Each row of a before or after table is a point. One or more steps were done to the points. Then noise was added and the rows were shuffled. The steps act on columns, c1 being the first. Write out the steps. A step turns or swaps two columns, mirrors them in a line or flattens them onto one, adds a multiple of one to another, or multiplies or shifts one. Angles are multiples of 10 degrees, from the lower column toward the higher: turns from -170 to 170, lines from 10 to 170 but not 90. Use the fewest steps. Two steps may share a column if one is a turn and the other turns, adds or multiplies; they go together, in the order done. Otherwise the lowest column goes first.
In the rows, zero is written as 128.

Before:
[[153 131 160]
 [129 120 175]
 [172 121 111]
 [172 153 146]
 [130 115 106]
 [176 164 141]
 [117 132 118]
 [114  91 125]
 [147 132 155]
 [143 114 119]]
After (10 x 3):
[[130 174 136]
 [ 99 117 123]
 [237 145 104]
 [238 110 135]
 [251 144  93]
 [133 106 142]
 [ 93 124 166]
 [191 156 124]
 [173 155 123]
 [167 121 141]]
Steps: multiply c1 by 2.5; turn c2 and c3 by -90 degrees

Before (8 x 6):
[[170  76 181 116 172 159]
 [119 140 149 100 105 101]
 [124 182 146 127 160 146]
 [136 107 211 151 146 184]
 [102 138 184 125 186 133]
 [ 84  52  98 104  91 114]
 [ 86  41 134  85  76  79]
 [147 154 176 179 175 125]]
After, 8 rows:
[[ 88  38 130  88  75  78]
 [103 137 150 120 186 130]
 [135 105 161 152 146 186]
 [148 154 148 183 174 128]
 [ 86  50 111 100  90 115]
 [118 138 136 100 107  96]
 [170  76 149 112 172 157]
 [125 179 135 126 162 142]]
Steps: multiply c3 by 0.4

Before:
[[132 111   7  98 132 140 141 135 114]
 [117 129 135 103 131 139 117 143 128]
 [146  84 110 104 126 143 148 148  89]
 [136  89 130 116 123 141 139 133 145]
 [125 128 140 104  87 133 133  67 140]
 [161 119 140 141  87 130 124 144 124]
 [137 119 125  95  99 100 126 151 137]
 [117 119 134 140 109  77 127 147 124]
 [120 112 138 136  43 135 128 136 131]
 [127 134 146 109 133 120 162 152 134]]
After (10 x 9):
[[160 119 140 142  84 131 125 143 124]
 [119 114 138 136  34 132 126 137 133]
 [134 120 123  94 143 101 126 152 139]
 [125 127 140 101  78 133 132  68 141]
 [118 125 135 103 115 140 117 142 130]
 [136  91 130 114 100 142 140 135 145]
 [129 133 144 113 144 119 162 152 134]
 [143  82 110 101 104 141 145 149  90]
 [117 118 134 137 188  75 127 147 121]
 [130 108   8  98 116 138 138 134 114]]
Steps: add -1.5 times c6 to c5
